Every row gives one point. Each copy is the shape, with its points in the same order, turned, moved and blurred by noise. Is it also mirrored, or only turned?
In the rows, 128 means zero.

Shape (9 x 3):
[[ 90 102 119]
 [153 132 147]
 [129 143  99]
 [163 112 130]
 [125 169 133]
 [138 142 164]
 [123 109 132]
 [ 92 112  94]
 [ 83   7 108]]
Copy 1 (9 x 3):
[[110  82 115]
 [136 142 147]
 [147  90 159]
 [160 135 127]
 [117 114 178]
 [116 147 157]
 [128 111 124]
 [125  63 121]
 [127  73  16]]
Copy 1 is: mirrored
Copy 2, 9 rows:
[[ 78 129 132]
 [152 123 127]
 [119 157  95]
 [141 108 105]
 [143 172 130]
 [152 133 148]
 [113 120 125]
 [ 75 142 110]
 [ 24  53 119]]
Copy 2 is: only turned
Copy 3, 9 rows:
[[ 83 139 142]
 [156 136 153]
 [130 110 127]
 [160 153 134]
 [143  87 158]
 [150 128 181]
 [121 148 144]
 [ 86 127 120]
 [ 48 229 114]]
Copy 3 is: mirrored
Copy 4:
[[175 120 126]
 [ 99 113 138]
 [125 150 103]
 [102  98 113]
 [110 159 143]
 [105 121 161]
 [138 109 128]
 [171 134 107]
 [226  44  97]]
Copy 4 is: mirrored

Shape:
[[128 138 119  84]
 [111 115 181 106]
 [151 153  93  80]
 [183  92  93 102]
 [ 67 167 126 199]
 [ 78 100 132 176]
 [198 107 131 107]]
Copy 1, 7 rows:
[[105 167 130  94]
 [157 132 161 107]
 [ 88 194 110  97]
 [138 183  63 108]
 [ 76  91 159 193]
 [123  74 127 159]
 [166 201  95 123]]
Copy 1 is: only turned
Copy 2 (7 x 4):
[[ 92 145 107  80]
 [120  89 147  81]
 [ 90 182 100  84]
 [152 170  70  89]
 [ 78 113 161 197]
 [121  73 120 166]
 [167 166 105  76]]
Copy 2 is: only turned
Copy 3, 7 rows:
[[180 154 126 120]
 [172 102 163 115]
 [182 184  92 120]
 [190 130  53 141]
 [ 54 136 162  82]
 [ 85 101 138 139]
 [202 108  66 112]]
Copy 3 is: mirrored

Shape, 12 rows:
[[116 142  93  70 126  85 150 167]
 [151  93 128 122 115  89 197 107]
 [169 120 138  50  81 123 191 123]
 [ 90 114 172 148 161 186 135 184]
 [ 50 119 119 166 137 199 184 121]
 [ 65  68 168 143 168 169 121 125]
 [ 72 116 171 167 163 174 132 123]
 [176 138 102 128 184 135 125 177]
 [179 110 145 138 139  70  70 124]
 [136 167 137 102 137 102 144 112]
 [120 157 150 175 144  40  68 211]
 [122 137 123 159  98  81  63 173]]
Copy 1, 12 rows:
[[107 118 128  53 101  87 186 148]
 [130  70 164 112 105 130 193  86]
 [146 101 184  35  74 138 179  89]
 [ 67 143 172 129 129 175 104 174]
 [ 40  90 112 126 116 223 140 137]
 [ 49 103 153 138 147 156  82 118]
 [ 59 134 141 151 140 181 104 121]
 [164 133 133 108 156 125 148 186]
 [172 137 137 151 118  64 124 107]
 [126 151 125  89 119 126 177  96]
 [107 192 133 182  97  42 160 178]
 [120 159 110 157  64  72 127 154]]
Copy 1 is: only turned
Copy 2, 12 rows:
[[130 184 151  85  76 107 140 113]
 [165 139 136 142 118 119 138  45]
 [214 120 146  79 103 107 146  83]
 [129 145 144 162 168 163 139 188]
 [118 154  80 150 207 132 184 142]
 [ 88 123 134 146 187 197 144 136]
 [105 147 138 157 210 157 130 147]
 [156 198 124 143 100 157  71 142]
 [109 132 170 129 111 132  26  87]
 [149 182 159  93 150 109 102  96]
 [ 59 180 210 177  88  87  52 149]
 [ 69 132 159 140 104  78  61 142]]
Copy 2 is: mirrored
Copy 3:
[[143  55 118 115  98 145 106  87]
 [177  74  94 161 106 107 176 100]
 [202  85 117  86  63 126 165 119]
 [108 134 197 160 164 176 157 153]
 [ 89 149 111 151 159 188 210 108]
 [108 130 184 151 197 127 190 120]
 [114 160 167 173 174 147 175 117]
 [188  82 131 159 163 188  83 138]
 [176  94 136 170 148  72  65 124]
 [180 125 121 134 100 144 115  77]
 [111  87 170 221 103 132  23 129]
 [ 97 107 125 166 114 100  49 145]]
Copy 3 is: mirrored
Copy 4 (12 x 8):
[[120 163  81  91 177 100 159 113]
 [146  54 114  96 160 106 161 120]
 [183 122 125  93 157 128 215 116]
 [ 80 112 134 179 166 170 131 189]
 [ 42  62 116 147 131 190 161 133]
 [ 91  78 120 205 173 166 112 126]
 [ 70  76 146 185 144 156 108 137]
 [133 133 100  95 181 139  95 179]
 [192 112  97 142 141  65  67 122]
 [137 127 142  86 143 103 126 109]
 [106 158  90 156 153  19  70 167]
 [130 148  58 172 113  63  91 143]]
Copy 4 is: mirrored

Shape (13 x 9):
[[138 120 156 144 130 144  52 113 141]
 [139 116  50 144 137 169 127 110  87]
 [115 120 165 134 141 150 129 191 146]
 [136 104 147 150 139 106 147 116 135]
 [ 79 151 101 140 138 116 140 126 147]
 [139 130 134 152 116 125 123 150 149]
 [120 129 153 132 118 125 112 119 127]
 [142 143 145 154 141 130  98 130 127]
 [146 134 149 120 134 101 135 155 132]
 [144 118 159  99 100 103 119 151 114]
 [124 147 112   7 134 112 135 153 141]
 [129 149 160 132 112 120 156 120 153]
 [128 152 149 144 130 132 129 128 106]]
Copy 1, 13 rows:
[[170 154 112 121 114 154  94  73 152]
 [138 100 112 128 145 119 106 124  39]
 [134 129 161 163 117 138  99 153 175]
 [166 137 120 112  96 101 135 152 136]
 [ 94 131 115 111 151  99 136 138 135]
 [133 150 117 122 106 140 109 150 139]
 [135 148 129 124 100 121 124 108 140]
 [157 166 126 127 126 132 109 119 130]
 [142 155 162 105 103 124 117 154 143]
 [132 148 173 103  66 128 105 126 136]
 [ 95 103 232  59 123 147 143 121 131]
 [123 158 131 119  95 128 163 147 145]
 [136 169 142 141 113 115 130 125 117]]
Copy 1 is: only turned
Copy 2, 13 rows:
[[132 148 124 158 132 105  68 155 103]
 [174 125  64 150 111 148 153  93 110]
 [110  78 136 116 131 136 125 183 149]
 [126 123 131 114 137 111 107 108 170]
 [ 77 144  90 118 125 152 144 128 148]
 [137 139 112 135 133 127 113 166 171]
 [118 145 137 128 122 111 114 141 138]
 [123 138 119 146 149 104 105 146 132]
 [128 130 124  98 137  97 126 155 164]
 [146 137 142 105 104  76 134 163 138]
 [129 141 100  16  98  98 154 160  90]
 [122 161 145 101 137 136 129 142 164]
 [119 139 140 144 147 115 142 147 134]]
Copy 2 is: only turned
Copy 3:
[[162 109 110 146  88 155  76 111 133]
 [ 88 201  67 161 131 127 112 137 128]
 [115  86 173 141 148 154  91 156 129]
 [121 104 120 135 136 124 152 112 123]
 [106 145 147 130 102 150 154 138 169]
 [136 101 120 142 127 149 132 158 140]
 [148 115 141 137 102 134 124 132 125]
 [143 103 112 170 109 137 108 127 142]
 [143  97 135 132 140 107 139 150 135]
 [165 105 139 110 121  97 123 167 109]
 [160 170 167  65 147  62 111 160 177]
 [161 120 153 147 139 138 158 128 131]
 [133 123 134 177 110 117 132 145 129]]
Copy 3 is: only turned
